Each wall is flat, endless, passes through zero and stands at right angles to its row. A trip goes straight from one point to another. Which walls does it cross, in order?
(in the rows, 128 means zero)

Walls:
(1): [124 117 130]
(2): [147 113 157]
(3): [128 171 159]
(4): [ 91 109 105]
(5): [112 150 129]
Trips:
[159  91  91] to [150  76 125] -> none
[177  98 127] to [174 126 143] -> 1, 3
[171 165 114] to [144 108 184] -> 2, 5, 1
[131 127 116] to [184 139 128] -> 4, 2, 3
[129 154 125] to [117 111 148] -> 2, 1, 4, 5, 3
[160 143 120] to [ 94 130 111] -> 2, 5, 4, 3, 1
[109 155  79] to [142 101 118] -> 5, 1, 2

Walls:
(1): [124 127 145 122 147 130]
(2): [115 147 103 154 150  77]
(3): [138 164 119 110  97 110]
(4): [118 139 172 138 127 151]
Trips:
[106  94  84 150 138 162] to [105 125 115 137 160 120] -> 2, 1
[141  77 126 104 100 143] to [120 147 111 138  77 112] -> 3, 2
[103 140 125 174  96 120] to [123 147 105 183  89  83] -> 4
[ 95 113 131 137 180 120] to [ 93 133 102  88 109 112] -> 4, 3, 1
[112 121 122 132 158 110] to [185 140 142 144 208 146] -> 4
[102 125  77 193  94 100] to [123 146 128  38  40  95] -> 2
[101 112 149 112 127 131] to [109 100 116  84 154 141] -> 4
[147 133 128 118 145 110] to [ 86 104 137  99  98  78] -> 1
[163 131 110 127 211 147] to [147 111  56 181  95 158] -> 1

Walls:
(1): [112 155 104 126 175 129 149 107 100]
(2): [106 122 126  76 120  94 118 144 161]
(3): [110  89  97 138 124 106  99 153 153]
(4): [110 139 131 146 152 118 149 149 173]
(5): [140 170 125 101 169 138 122 136 127]
Trips:
[167 106  83 117  94 138 133  80  47] to [126 133 170  93 174 150 119 123  87] -> 5
[138 126 200  89  97 131 123 111 127] to [106 137  70  99 120 159 102 190 143] -> 5, 3, 4
[166 133 121 128 180 130 184 186 143] to [145  85 140 120  97 165 125  87 140] -> 1, 5, 4
[135 124  74 145  87 133 119 133 136] to [139 125 116 130 168 172 145 106 160] -> 4, 1, 5, 3

Walls:
(1): [103 127 134 134  91 119  98 121 146 135 198  82]
(2): [107  61 115 169 143 152 180 103 103 126 123 114]
(3): [155 185 115 149 176 117  69 137 126 132 124 173]
(4): [183 150 156  50 156 109 176 172 146 116 117  99]
Trips:
[115 180 132 111 148 123 101  86 173 107 146 161] to [128 128 108  77 140 154 121 172 153 110  80 115] -> 4, 1, 3
[128 139  64 120 116 128 126 117  94 121 151  94] to [ 99 148 125  95 151 123 121 117  95 143 162 108] -> 2, 4, 3
[165 133 143 125  87 157 110 145 133 156 168 115] to [125 133 169 147 123 127  96 137 157 141  90 138] -> 3, 4, 1
[145 104 135  78  75 156 116 128 133 123 150  92] to [115 110 142 163 123 125 114 156 168 158 114 129] -> 4, 2, 3
[123 113 149 116 170 118 116 144 130 118 143  45] to [138  89 106 142 155 124 139 122  85 131 157 100] -> 4
[180 175 126  96 120 122 102 146 109 144 144 132] to [130  72 101 110 139 174 165 140 112  61 135 108] -> 1, 3, 2
[ 99 141 124 179 111 115  94 120  82 105  66 106] to [162 162 133  58 202  97 133 184 105 132  99 170] -> 2, 4

Walls:
(1): [137 112  95  71 119 151  90  76 148 104 108 154  64  81]
(2): [142  94 131 146 151 106 112 126 106 158 125 148 131 156]
(3): [119 113 144 141 111  96 166 108 143 148  88 149 107 132]
(4): [ 97 131 163 112 111 143 194 149 144 118  97 100  85 130]
(5): [141 139 164 153 147 209 150 178 179 117 127 161 144 128]
(6): [ 86 117 103 138 153  93 162  98  91 138  85 123 125 161]
Trips:
[110 207 157 104 128  79  81 178 155 113 150 143 112 122] to [124 121  77 130 158  88 107 169 180 126 163 141 113 123] -> 1, 5, 2
[133 114 118 138 127  91 122 111 124 137  78 125  91 129] to [167 110 141 110 117 130 139  84 113 143 126  84 128 185] -> 1
[121 148 121 156  82 115 153 101 113 165 139 149 181 111] to [128 120 130 120 105 168  97 128 152 208  80  96 128 144] -> 5, 4, 6, 1
[110 109 182 145 149 143  53 155 143 152 171 106 102  98] to [200 147 126 111 112 167 117 106 124  92 143 176 156  67] -> 2
[121 155 108 127 123 148 115 120 107 104 107 113  96 111] to [135 115 120 144 111 119 170 203 123 199 113 152 116 124] -> 3, 5, 1, 2

Walls:
(1): [123 148 132 178 209 141 103 112 153 168  64 122 131 105 125 104 102 149
 123 119]
(2): [ 95 120 143 127 136 137 129 167 159 154 166 145 131 136 138 148 130 131
 166 134]
(3): [164 132 141 118 120 142 179 144  97 124  61 119 101 142  94 133 100 163
 141  88]
(4): [ 97 132  81  77 109  99 126 126 123 150 169 135 124 174 121  68 159 134
 116 166]
Trips:
[142  82 153  85 180 103 143 117  88 119 135 126 142 143  87 120  94 129
 143 125] to [124 116  72  89 131 117 181 146 142  99 133 118 104 142 138 149 111 144
 150 156] -> 2
[144 114  80 178 142 149 136 153  89  62 118 147 113 135 133 124  94 182
 102 152] to [183  99 108 135 123  80 139 110 142 128 126 109  99 133  80 107 158 157
 148  73] -> 4, 1
[149 165 107 188 100 161 115  96 160 155 100 206 107 116 115  85 122 133
 151 174] to [125 106 119 134  90  99 130 147  85 128 134  90  97 126 201 104 148  97
 148 163] -> 1
[144 167 130 146 142 100 165 136 133 146 133 125 162 135 172 134  83 141
 150  94] to [127 119 146 134 124 130 143  81 168 136  76  84 149 110  82  86 148 124
 150 134] -> 2
[128 126  89  82  75  97  78 153 118 105 140  73 128 126 168 108  77 170
 131 156] to [115  90 147 116  70  69 148 135 142 113 108  69  74 150 161  89 102 137
 143 145] -> 3

Walls:
(1): [155 150 131 143  91 111 110 126 144 179 111 107 123 152 140 140 174 162
  94  85 120 102 144 110 105 123 189 126 121 122 122 139]
(2): [ 84  76 124 144 152 121 138 152 114 141 101 218 162 131 149  80 109 128
 137 116 127 162  60 125  73 134 141 114 161 104 151 111]
(3): [145  84 156  75 156 124 111 141 130 121 147 154 133 102 132 186  66 164
 154  93 119 136 107  75  98 160 138 170 131  78  94 156]
(4): [130 129 111 140 121 120  44  92 108 127 164  63  96 164 106 119 169 131
  75 149 164  92 151 119 167 145 111 191 173 126 138 127]
Trips:
[129 156 134 105 164 160 125 154 105 165 113 118 140  90 163 122 119 146
 160  93 118 101 137 115 183 152 158 113  88 142 146 154] to [104 135 122 109 119 108 138 147 130 132 160 112 157 137 108 182  87 139
 114 109  80 126  88 138 136 125 150 124  67 173 184 163] -> none
[116 129 115 123  79 128 138 177 125  92 163  85 120 137 142  75 105 111
 161 113 133 155 122 122 164 160 100 132 149 167 125 100] to [134 172  96 121 129 141 109 132  88 152 180 116 146 152  98  90  84 114
 143 133 113 144 115  78 112 175 131  68 131 154 126 156] -> 2, 4, 3
[158 148 161 128  77 120 127 127 126 100  66 128 150 123 176 153 115 133
 185 194  85 160  75 137 126 106 129 115 126 166 129 145] to [117 108 160 182 157  89 147 146 125 155 103 191 163 130 129 144 106 126
 145 148 129 135 105 157 100  82  73 167 102 138 103 149] -> 3
[195  86 165 136 150 200 127  96  83  97 128 124 183  96 105 112 143  90
 167 163 104 171 135  99 102 156 110  86 147 145  85 106] to [187 129 108 148 119  98 156 154 117 160 110 150  87 172 173 109 208 120
  91  98 112 141 146 170 114 145 155 187 108  86 126 136] -> 3, 1, 4
[148  87 111 166 102 137 118  80  77 171 165 131  78 153  84 139 150  68
 175 138 146 132 146 168 160 123 171 140 121 151 168  87] to [128 153  65 137 120 122 109  96 142 127 121 155 138 125  99 111 117 206
 140 143 108 144  91 112 138 125 136 133 147 175 118 120] -> 1, 2
[150 123 147  79 103 144  63 109 137 114 142 183 173  98 151 122 116  85
 170 110 144 142 130 139 110 166 113 143 116 162 132 111] to [ 95 120 150 116 135 128 150 170 180 147 140 157  71 150 153 101 133 106
 136 106 108 162 164 134 124 108 187 138 135 118 163 106] -> 1, 3
[154 104  91 111 182  95 141 145 113 130 141  86 129 160 139 177 175 135
 148 141  91 141 101 156 121 146 164 152 126 110 150 108] to [137 148 100 142 111 164 130 142 113 165 133  95 153 101  41 139 168 129
 128 141 138 112 100 144 132 100 147 137 133 126  75 127] -> 3

Walls:
(1): [100 103 107 136  75 172 149  59 122 110 140 138  80  70 140 168 144 157
 141 116  95 129 148 169  98 108 162 121 138 144 128 173 162 107 108 109
 110 146 161 149  91 104 150 115 120  92 128 157]
(2): [179 124 109 138 135 105  84 120 152 118 142 133 175 100 143 130 131 142
 111  59 153 165 170 110 110 180 113 121 131 108 120 102 108 133 138 148
  96 160 124 131  66 170 100  99  87 167 105  85]
(3): [ 78 156 112  80 121  75 116 175 158 152 149  66  94 128 131 140 163 146
 156 124 103  99 152 154  90 192  63 147 145 143 114 160 152  85 106 114
 109 114 116 136  97 122 148 104  99 112 115 205]
(4): [142 103 100 107 103 136 135 100 118 130 193 162 110 173 166 108  95 115
  69 167 144 138 145 139 165 181 101 101  75 155 110 106 140 154 154 110
 123 146 186 144 168  74 131 144 139 141 147 184]
(5): [132  93 168 120  80 160 113 194 187 155 132 159 169 148 119 130 100 130
 120 116 186  71 148 102 124 167 147 118 151 121 140 110  78 160  71 126
 108 175 103 139 116 160 144 163 168 141 139 114]
(6): [123  83  89 210 171 191 142 103 163 133  97 151 143 136 131 100 155 130
 118 112  93 161 137 144 149 138  87 103 100 166 137  90  83 131 107 126
 155 130 161 104 125 122 155 127 155 129  80  87]
(7): [161 121 135 159 129 132  93 144  71  73 139  97  92  99 150 108 163 137
 124 123 109  67 106  48 145 123 127  88 130 192 106 141 140 126 119  68
 142 117 148 190 107 124 170 147 131 120 121  99]
(8): [116 104 118 128 148  96 130 127 126 170 177 104 116 107 105  49 142 194
 124  76 125 142  86 134  73 150 148  77 148 163 130 116 139 190 149 151
 110 150 150 149 105 115 155 136 100 183 162 118]
(9): [123 120 175 145 102 138  80 167 160 136  87 103 132 137 149  89 192 144
 107 125 154  92 131 159 136  74 123 156 127 123  82 146 140 116 115  69
 116 121 142 199  99  99 163 169 119  70 193 120]
(10): [111 123 109 128 120 131 123 152 115 182 117 151 109 152  99 106 127 119
  81 143  56 116 119 101 147 115 107  94 127 146  91 163 129 157  80 127
 119 128 133  60 134 158 121 159 196  96 125 138]
Trips:
[134 127 111 110 168 142 129  65 154  98 106 126 146  94 117 156  77 130
 132 127  62 114 103 143 145 205 130 127 117  74 119  47  97 144 145  93
 129 121 101 127 111 148 138 149 166 142 170 144] to [134 104 162  37 131 147  87 176 108 132 172  73 160  77 112 114  88  96
 113  71 125 105 137 126 132 118 147 162  81  83 128 124 147 109 125 174
 107 127 140 109  75 135 133 178  95 108 139 109] -> 6, 4, 8, 3, 9
[135  94  67 104 116 152 133 134  85  70 137 147 156 150 111 136 141 156
 134 136  96 146 148  77 165 117 139 122 118 142 106 126 118 152 123 132
 158 121 153 156 121 105  83 152  80 140  89 183] to [120 106 146 144  80 169  65 122 111 111 155 129 136 130 116 114 102 137
  89 109 114  89 133  76  89 128 129  90  84 117  93 113 181 147 140 140
 128 167 144  98 126 117 129 113  96 115  75  95] -> 8, 5

Walls:
(1): [163 123  76 130  90 176  76 113 175  75 122 134 116 141 111 184 100 173
  95 139  73  86 117 137 124 167 161 140 133 106 124 130 107  90  90 124
 141 150 136 132 125  79 109 148 165 130 113  95]
(2): [ 83 100 166 117  99 101 139 126 157 142 139 114 167 134 113  80 132 118
 137  98 138 105 132  79 113 137 160 110 154 146 140 134 152 159 133 144
  77  67 186 123 173 112 140 135 152 164  99 134]
(3): [131  71  96  97 135 139  74  90 197 125  99 127 157  77 156  85 116 153
 115 121 146  76 145 143 120 140 122 128 120 132 104 124 135 126 125 143
 166 132 118 110 125 116  87 121  57 117  99  95]
(4): [163 176 167 131 134  83 133 168  96  78 108 148 156  93 154  75 141 134
 119 128 151 157 158 101 127 160 157 102 151 140 104  95 124 110 153 133
 139 155 126  90 104 184  91 116 101 116 136 112]
(5): [104 132 146 138 134 154  53 113  79  93 164 133 132 115 161 213  99 164
 134 152 132 132 107 106 127 119 100 106  95 121 143 116 139 117 152 131
 123 113 109 139 119 136  84 137 139  97 168 135]
(6): [143 228 108 169 121 121 134 208 150 115 134  97 110  62 171  95 116 151
 198 144 144 122 136 114 109 118 111 139 139  76 137  79 137 101 160 176
 145  88  84 136 126 158 144 135 100  79 212 110]
(7): [163 173 192 129  98 109 195 154 129  39  93  97 164  62 168 168  79 151
 107  87 110 135 125 120 174 139 137 134 165 149  87 146 136 152 128 172
 112 143 121 113 180 134 121  96 148 128 105 142]
Trips:
[110 140 135 120 151 123 116  99 111 114 154 191 175 108 103 114  78 124
  83 118 115  68 110 145  99 107 146 109 145 165  95 146 134 142 163 107
 117 189 131  79 161 200 153 108 180  82  83 121] to [102 135 151 121  94  80 116 119 132 170 132 143 138 107 113 136 153 157
 200 133 145  95 109 128 150 140 113 129 178 109 111 151  74 203 178 131
 126 169  70  90 133 168 170 151 174 151 141 161] -> 1, 5, 3, 6
[145 118 162 165 151 135 151 111 109 137 135 153  75  98  76 145 112 119
 147 123 134 125  86  77 152 164 175 187  84 125 125  70 122  80 140 127
 147  88 154 104 148 173 111  84 104 101 172 127] to [145 106 148 110 133 105 120 118 139  74 113  94 117  99  99  72 134 175
  96 154 157 132 127 140 142 127 100 183  97 121 100  80 131 155 105 162
 158 178 132 156 143  99 117  89 157 131 143 102] -> 7, 3, 1, 5
[158 104 137 144 141 111 107 168 149 151 130  74 151 174 149  88  82  84
 129 115 146 173 143 107 138 154 195 108 120 114 132 130  65 128 121 138
 175 118 157  71 122 133 113 144  83 168 126 137] to [101 137 105 105 117 109  89  77  56  78 131 127 142 126 126 119 153 123
 169 105 120 153  76 111 135  94 119 138 106 100 113 110 138 164 124 159
 152 117 139 121 117 138 169 149 102 168 114 113] -> 5, 3, 4
[158  94 154  94 120 123 109 121 125  94 155 132 114 144 151 150 179  99
 122  81 135 117 145 138 194 122 150 113 182 125 138 113 113 110 148 110
 108 107 153 164 149  80 147  89  81 143  97 111] to [105 139 136 131 119 152  97 156 159 116 165 118 103  91 173 145  67 108
 151 103 121 184 123 112 142 148 110 144 152 139 103  96 141 132 179 111
 123 153 123  92 146 131 142 145 169 133 187 102] -> 4, 5, 3, 6, 2
[ 70  96 185 181 139 140 130 109 181 147  93 115 131 110 140 132  81 152
 150 145 169 104 117  77 128 103 109 156 151 151 153 131 168 196  98 148
 155 106 152 129 168 119 146 191 102 137 108 153] to [160 116 145 121 190 142 105 162  69  94 109  86  97 174 124 175 137 130
 127 157 175 169 124 133 207 155 126 119 116 104 100 173 111 152 166 104
  83 151  84  98  95 108  87 157 154 152 116 149] -> 3, 2, 4
[113 149 153 108 137 125  93 118 105 187 104 142  88  86  80 119  97 104
 124 132 171 155 165 144 142 127 150  80 112 138 116 125 182 120 154 155
 112 140 152 150  87 130 126 132  71 140 106 105] to [156 133 141 146 123 156 137  99 124 171 101 126 148 156  77  61 136 112
 128 131 114 136 124 116 137 112 155  74 181 121 104 100 147 109 141  93
 110 173 143 106 136  77 129 151 121 148  88 124] -> 1
[150  64  45 112 117 101 133 115 128 128 178 152  98 137 111 122  81 175
 122 121  64 123 144 155 104  90 152 147 109 123 171 124 153 144 103 199
 139  90 151 156 100  94 126 145 133 167 115 121] to [181 171 125  95 166 107 151 128 124  76 168 118 130 174 112 112 108 112
 138 146 121  89 164 148 153 141 120 109 170  98 126  96 127 124  86 127
 123  93 121  91  88 116 143 137 133 147 193 142] -> 6, 3, 2, 4, 7
[128 161 140 127 153 109 108  96 102 122 147  58  95 174 141  93 133 139
 104 146  98 122 104 149 148 101 120 150 120 144 156  99  85  96 121  85
 170 142 123 135 140 136 121 114 107 131 132 160] to [105 147 105 130 109 171 159 156 136 125 111 101 110 123 176  93 118 191
  70 134  95 107 102 126 124 133 119 125 114 141 116 150  80 141  94 150
 108 113 178 137 122 149 154 139 169 126 125 141] -> 1, 5, 6, 7, 2
